Each row of a before or after table is a point. One or more steps were done to the points. Then noise was added and the rows were shuffled. The steps act on columns, c1 being the first. What was done? A step turns or swaps two columns, mirrors them in a line or flattens them onto one, adds a multiple of one to another, or multiplies or shifts one. Angles are multiples of 10 degrees, from the lower column toward the higher: turns from -170 to 170, lines from 10 to 170 but not 90. Use the fewest steps. Two steps may share a column if one is a turn and the other turns, adds or multiplies; they go together, in the order done. Otherwise the lowest column goes first.

Before, 11 rows:
[[-34 -26]
 [ 44  51]
 [ 50  22]
 [-34  19]
 [-25  30]
 [-30  -8]
 [  2 -29]
 [-38   4]
 [ 20 -12]
 [  1  -2]
 [ 32 -29]]
After (11 x 2):
[[-43  60]
 [-36 -20]
 [ 14  21]
 [  5 -30]
 [ 23 -35]
 [ 32  29]
 [ 34   0]
 [-13  54]
 [-28 -27]
 [  2   1]
 [-11 -35]]
Steps: turn c1 and c2 by 80 degrees

Before, 12 rows:
[[ 36  -8   6 -16]
 [-72 -13   6  59]
 [-63 -15  -2  41]
 [-40 -15  27 -33]
 [-55 -23  -5 -13]
 [-15 -18  30 -20]
 [-61 -25  15  23]
 [-56 -17  26 -17]
 [  0  31   2 -41]
 [-47   8  17  49]
 [ 14 -11  -4 -18]
 [ 19  27  10 -10]]
After, 12 rows:
[[ -6  22 -18 -18]
 [  8   1  12  -8]
 [-37 -62 -36  25]
 [-36 -22 -30  20]
 [-14 -56 -15  -5]
 [-43 -33  -4 -16]
 [-20 -55 -29  17]
 [  4  14  35  -5]
 [-42 -44 -14  -8]
 [-29 -52 -12  11]
 [ -1  33  -6  -5]
 [-38 -20  17  -5]]
Steps: turn c1 and c3 by 70 degrees; turn c2 and c3 by -50 degrees; multiply c4 by 0.4

Before:
[[-16 -40  23  -4 -30  -2]
 [-36  17 -46 -30  25  31]
 [ 44 -25 -19  29  11 -12]
 [ 11  18   8  -7  24   9]
 [-30  34  28 -47  23  13]
 [  4  21   0   2  26 -26]
 [ 43 -12 -16   2  13  46]
 [-13   6  37 -44  39   2]
 [-24  13 -19  32  28  15]
 [ 37  -3 -35  27 -20  31]]
After (10 x 6):
[[-14 -42  29  -6 -25  -1]
 [ -8   5  28 -80  43 -10]
 [ 30 -27 -23  61   6  -2]
 [ 31 -11 -18 -27  11  43]
 [  2  21  -5  23  23 -24]
 [-19  11 -26  50  22  24]
 [  3  19   4 -18  25   5]
 [-20  33  24 -98  28  -7]
 [ 25  -2 -31  28 -28  40]
 [-26  18 -50 -76  17  22]]
Steps: multiply c1 by 0.7; turn c3 and c5 by 10 degrees; turn c4 and c6 by 20 degrees; multiply c4 by 2

Before, 9 rows:
[[-34 -14  13 -23 -34   7   4 -22 -41]
 [ 33  -9  20 -22  26  11 -29 -16 -15]
 [ -8   2  11 -24 -45  32 -52 -10 -25]
 [-35 -34  10 -22  -2  14 -35 -15  13]
 [-36   4  33  22 -16  34 -37 -43 -12]
 [-21  44  10  -9  -2  27  -7  26  -1]
 [ 28 -33 -68  17  -3  -8  26  12  20]
 [-13 -68 -43  71 -30 -35  32  67   8]
 [ 46 -11  -3  -6 -18   1  31  21  40]]
After:
[[ 34 -22 -29   9  17 -20  19  10 -18]
 [  1  -7 -27  31 -17 -26  47 -12  49]
 [-14 -25 -11   5   3 -25  -8 -39  44]
 [-14  17 -22  15  30 -21  30 -34   9]
 [ 15  25  73 -11  32  18  -1  31   9]
 [  1  -9 -44  38 -13  21  23 -57  17]
 [-53  25  51 -33  54  71 -17  44  45]
 [-32  -4 -10  27 -44 -10   4   7 -15]
 [ 23  43  14   2   4  -5 -31  45   5]]
Steps: turn c1 and c8 by 40 degrees; turn c2 and c5 by -70 degrees; turn c2 and c9 by -110 degrees; turn c3 and c7 by -160 degrees; swap c4 and c6

Before (11 x 12):
[[ 10  -6 -44 -47  14 -14   3   4  19   3  -4  17]
 [ 30  22  -7  -1 -23   4 -19  12  17  41  18  14]
 [ 27  -1 -17  -1 -12 -38 -40  21  -6 -13 -28 -15]
 [-37 -30  33  38  45 -14 -42   3 -26  17 -38 -34]
 [ 32  -6 -28 -33  -6 -28 -50   1  20 -19  34 -45]
 [ 14  -4 -44 -29 -24 -41 -40  22 -12  -8  38  -2]
 [-42 -40  15  34   8  -4  10 -50  -6  26 -45 -25]
 [ 42 -33 -21  -8   8  -4 -22   1  -7 -10  26   0]
 [  4 -40 -14 -19  -8 -14  11   9  49   2  13  23]
 [ 11   1 -37  23 -30  19 -57 -11  37  56  -6  28]
 [  0 -11 -19  -5  12 -27   9 -41  44 -13  21  33]]
After (11 x 12):
[[-49  -6  25  60  23 -38  21  -7  -2 -13 -15 -29]
 [ 86  -6 -29 -28 -50  -5  26  -1 -39  25 -24 -45]
 [-51  20  36  86   3 -28  -5  -6  -6 -19 -45  34]
 [-65  17  17  29  16   4   9 -20  22  42  13  17]
 [ 17  44  17 -11 -42 -28  -9   4 -12 -14  32  20]
 [  2  49  16 -10  11 -13 -23  -7 -40   1  23  13]
 [-81  -5  34  36  -1  -4   3   8 -34  -9  -1  25]
 [ 15  20  44  12   2 -14 -46  16  -7   2  16  -4]
 [  4 -12  47  69  26 -42  -6 -20  -4  -8  -1  38]
 [  6  36  39  78  -7  19  52 -31   2  56  28  -5]
 [ 59 -27 -43  50  -4 -14  59  44 -30  17 -34 -39]]
Steps: turn c1 and c3 by 160 degrees; multiply c1 by 2.5; swap c2 and c9; multiply c7 by 1.6; turn c4 and c7 by 110 degrees; mirror c5 and c8 in the line at 50 degrees; swap c11 and c12

Before, 12 rows:
[[-28  -8  19  26   1 -27  40  16  18 -24 -22 -16 -12   2]
 [-12 -22 -12   7  29 -19  11  16  21 -16  -7  21   0   4]
 [-33  -2  20   2  14  28 -14 -27   5  35   4   6  -4  -1]
 [-20 -27 -18  -4  12  24   9   4  22 -14  12 -12  -6  12]
 [ 23  12 -14 -17 -26  18  -7  11   6   8 -33  37 -10  -7]
 [-14  16  -6 -16  15 -33  18  -6  -8  22   4  -8  -4 -25]
 [ 24 -22   6 -21 -13 -15 -12 -24  10 -10 -19 -25  10  14]
 [  5   9  17  -3  21  25  20  22  19  12 -14 -11  -4  -3]
 [ 14 -13 -36   2   5  25 -20  -5 -25 -16   2  -3  -5 -42]
 [ 23 -13 -10 -30  -4 -28  18  -3   0  30  -4   0  46  -4]
 [-24  19 -11  13  22 -29  13  23  -8  35   5   5   7  -1]
 [-15 -19   2 -25  16   0 -20  15 -26 -22 -20 -18  25 -18]]
After:
[[-13 -22 -12  35  60 -17  33  20 -18 -15  -8  17 -12  11]
 [-24  18 -10  35  53 -24  38  28   7  35   5   1  -3  -5]
 [  4  10  17 -15  53  -1  59   2 -11  13 -14 -10  11  15]
 [-14  16  -5 -45  46 -10  55  14  21  24   5  -3 -10  15]
 [-16 -17   2 -75  45  -8 -59   9  32 -22 -21  -8  26  -2]
 [-28  -8  18  46  30 -18 120  22 -16 -24 -22 -24   5   9]
 [-33  -1  19   9  46  26 -43 -30  -2  34   6   6  16   5]
 [ 23  13 -14  -9   4   2 -20  -3   1   9 -35  38 -25   8]
 [-19 -28 -18 -20  41   8  27 -11 -26 -13  11 -11 -25   4]
 [ 23 -12  -9 -70  25 -11  55  12   3  29  -5  11  36   3]
 [ 14 -12 -34   0  35  13 -58 -13  44 -18   2  -5 -40  17]
 [ 23 -23   6 -70  21   6 -36  -5 -17 -11 -18 -15  16  -3]]
Steps: add 1 times c3 to c13; turn c4 and c12 by -20 degrees; multiply c4 by 2.5; shift c5 by 30; flatten c6 and c8 onto the line at 130 degrees; multiply c7 by 3; turn c9 and c14 by 140 degrees

Before, 12 rows:
[[  36  -11  -40  -23   -1   30  -33   11   -7  -25  -86   -9  -28   27
     1  -11    5    7  -14  -27]
 [  21  -31  -19   -8   14    0  -30   12    8  -23   35   21   -7   12
     2   -8   11  -32  -34   83]
 [  19 -101  -23  -21    7    8   20 -116   12  -25   35   51   10  -15
     0   26   -5    4    3  -22]
 [ -17   24  -12   98    7   18    6   25  -12   66   42   -2  -12    4
   -15   63    3    4  -15  -17]
 [  27    2  -10  -36    0   45  -34  -10  -16  -34   34  -10   -5   16
     2   -1    0   -3  -31    3]
 [  29   24    6  -33  -18  -12  -11  -44    5  -10   10  -15  -19   27
   -33   13   -4  -39  -30  -20]
 [  24    5  -26  -43  -29   30   38   18   19  -27   30  -19   -7  -37
   -13   19   40    7    0    0]
 [   8   32  -31  -37  -31   25   18    7   19  -10   12    2   18   22
   -30   40   33  -45   25   10]
 [  35   24  -29  -41  -33   -3  -21  -22  -60   49  -34   16   12   24
     3   34   29  -35   41    5]
 [  25   34  -15  -37    1   28   -9   23   12   -1  -34   -5    4   28
    -5    3   49   10  -34    0]
 [  29   33    1   50    8   44  -16  -28   16  -23  -10   26  -46  -34
   -79    8   -3   13  -20   19]
 [  28   23    6  -37    3   29   51  -12   13  -27    8   -7    1    6
   -16   11   -7   12   -5   -5]]
After:
[[  30   25   10   50  -19  -11  -10  -43    3  -10  -33   -2   24   27
    11  -29    1  -10   14  -19]
 [  36   24  -46   53  -34   -3  -21  -22  -60   48    2   -7  -19   25
   -34   42  -27   11   34    7]
 [  35  -11  -63   14   -2   30  -33   12   -6  -24    1  -19   27   27
   -86  -13    2   20  -11  -27]
 [  24   34  -25   22    0   28   -8   22   12    0   -6   10    1   27
   -35  -33  -36   46    3    0]
 [  20 -101  -37   13    8    7   20 -117   12  -26   -1  -52  -41  -16
    35    3   11   14   27  -23]
 [  23    5  -41   28  -29   30   39   18   18  -27  -13   16   16  -37
    30    2  -25   44   19    1]
 [  27    2  -15   30    1   44  -33  -10  -16  -34    1    6   10   17
    34  -30    7   20    0    3]
 [  29   24    9   20    3   29   51  -13   13  -27  -16   10    4    4
     9   -5   19   27   11   -6]
 [ -18   23  -20  -78    7   18    7   24  -12   66  -13   -8   11    5
    42  -14  -25  -55   63  -19]
 [   9   32  -50   57  -31   24   18    8   19  -10  -31   17  -15   23
    12   26  -33    2   39    9]
 [  29   32    2  -48    8   44  -16  -28   16  -22  -77  -79   19  -36
   -10  -20   -6  -23    7   19]
 [  22  -31  -29   27   14    0  -30   12    8  -24    0  -34   -7   12
    35  -33  -18  -14   -9   84]]
Steps: multiply c3 by 1.6; turn c4 and c18 by 140 degrees; turn c17 and c18 by 160 degrees; swap c11 and c15; turn c12 and c13 by -140 degrees; multiply c12 by 1.6; swap c16 and c19

Before, 14 rows:
[[ -6  49 -35 -41  73 -40 -15 -22  -5 -29 -12  58  -5 -53 -21 -84 -44 -11
   -4   1  45  76   7 -32 -41 -17 -43  48  18 -23 -14  17]
 [ 25  -2  11  34  49  11  39 -30 -14  43  10 -26  29  25  17 -16  -8 -17
  -37 -17 -23  -3   4  -8 -43  37 -23  24 -31  19 -21  12]
 [ 24  32  -8  34  15  14  36 -21 -22  18  22 -28 -31   9  -4   8  37  17
  -19  20  20   4   1  15 -10  24   5   6  -8  18  -7 -12]
 [ 39   5  52  -4 -42   4  -4  -7  36  -1   0  -5  52 -29   9  10  39  20
  -46 -18 -20   0 -50  24  10  -2 -11  -5  11  35  15 -12]
 [ 22  -1  35  36   8  -1   7  -1  18   5  22 -17  36  41 -23   3  22   5
  -12  -5 -12 -47  -8   7   6   6 -12 -11  24  36  55 -44]
 [ 28 -17  33 -22   1   3  -4  33  56 -45 -16  -4  29  22  15  39  -4  85
  -34 -56 -22  26 -65   8 -10 -50   4 -25  18  48  39  18]
 [-40   8  -6 -34  17 -10 -39 -79 -10 -15   5  23  17 -25 -65 -52 -55 -10
   22 -22  18  73 -39   4  -6 -62 -39  17   3 -14   2  47]
 [ 25  -2 -19  53  14 -10 -18 -43  -2  42  25 -46  -7  -4 -18 -11 -11 -41
  -21  21  -4  24  38   8 -73  15   1  35   2 -19 -10 -38]
 [ 47  27  21  -4 -16 -16  36  17  -6   0 -14 -43   9  -9 -12   5 -13  28
  -34 -34 -49 -36 -11  18 -12  -2   6 -17   7  20  30   5]
 [-19  31 -67   3   3 -22 -24 -55   6 -27 -50  79  14 -14 -47 -59 -56  -6
   31 -22  -1  83 -21 -34 -22 -41 -47  60 -35 -28 -10  41]
 [ 60 -11  54 -15 -30  -7  17  27  27  -6   3 -19  10  27 -22  25  -5  32
  -30 -20  -1  18 -18 -23  15  15 -36 -19   9   7  21  15]
 [ 18 -17  11  -7 -16 -19  -1 -37  19  20  -2  35  40   5 -34  39 -18  58
  -39 -31 -21 -11 -15  -3  -1  -8   0 -25  27  32  -8   6]
 [  8  19  27  41  28   0  38 -19  13  31 -21 -41   2   1   0 -32   4  28
  -61  -3 -16  31  26 -29   3  18  14  -3  -6  -4  21 -22]
 [  0   7 -34  45  28  -5  19  -4 -11  32  45 -17   7  -5  19 -69 -10   2
  -20  25   0  11   3 -12 -24   3  -7  32  21 -61 -28   5]]
After, 14 rows:
[[-32  46 -34 -42 -71 -40 -14 -19  -5 -29  25  61  -7 -45 -21 -76 -42  -7
   -6   0 -60  76  -6 -35 -39 -16 -41  46  19 -20 -12  20]
 [ -6   2 -38  46 -37  -7  28  -2 -12  33 -41 -15   8  -5  25 -41 -11  -1
  -21  25 -60  11  -3 -11 -29   2  -6  29  17 -57 -25   3]
 [  5 -17  11  -8  15 -18 -14 -41  19  20  -4  35  39   3 -35  46 -17  59
  -38 -36  27 -13  18  -1   2  -8   0 -25  24  31  -8   7]
 [ 43  29  18  -4  18 -19  40   0  -6  -3  14 -43  12 -25  -7  56 -14  30
  -34 -30 -13 -36  12  18 -11  -1   8 -14  12  22  32   5]
 [  8   0 -21  55 -19  -8 -17 -48  -3  46 -23 -46  -4  -3 -18  -1 -15 -37
  -24  23  -9  24 -38   7 -72  15  -2  34   4 -15 -12 -36]
 [  3  19  24  42 -27   0  29 -20  12  28  28 -43   3  -2   3   2   2  26
  -59  -4 -37  31 -25 -31   3  16  17  -2  -6  -4  22 -21]
 [ 25  -1  10  35 -49  11  44 -35 -15  41  -4 -26  25  16  17  22 -13 -15
  -37 -14 -25  -4  -4  -4 -39  36 -26  25 -32  16 -23  14]
 [ 69 -12  54 -16  28  -3  -3   7  28  -7  -8 -19  11   7 -19  11  -5  34
  -29 -19  21  15  18 -23  18  13 -34 -18   6  10  20  15]
 [-74   7  -4 -31 -20 -10 -32 -58 -15 -16  -2  21  18   0 -63 -40 -58 -13
   22 -23 -45  74  38   7  -6 -67 -38  15   1 -14   4  49]
 [-40  31 -66  -2  10 -23 -29 -45   7 -27  51  80  14   0 -49 -21 -57  -3
   31 -27 -51  82  17 -35 -23 -42 -45  59 -33 -28  -9  42]
 [ 44 -14  34 -22   2   1 -43  19  57 -46  19  -6  31   8  14  45  -7  84
  -33 -56  24  24  66   9  -9 -44   2 -25  20  47  39  15]
 [ 34  -2  33  34 -13   1  -6 -10  20   5 -19 -18  34  33 -27  21  25   3
  -18  -1  -6 -50   9   5   5   7 -10 -11  24  32  50 -45]
 [ 20   4  51  -6  41   1 -34 -23  32   1  -7  -5  50 -42  10  34  39  18
  -46 -18   2  -2  47  26   9  -3 -13  -1   7  38  15 -13]
 [ 22  33  -6  30 -18  15  54 -32 -23  19 -19 -28 -30   3  -5 -10  38  17
  -15  22  12   8  -3  16  -5  20   1   6  -9  16  -8 -13]]
Steps: turn c1 and c8 by -20 degrees; turn c1 and c14 by -20 degrees; turn c5 and c11 by 170 degrees; add -0.7 times c9 to c7; add -0.3 times c30 to c21; turn c16 and c21 by 70 degrees; multiply c23 by -1
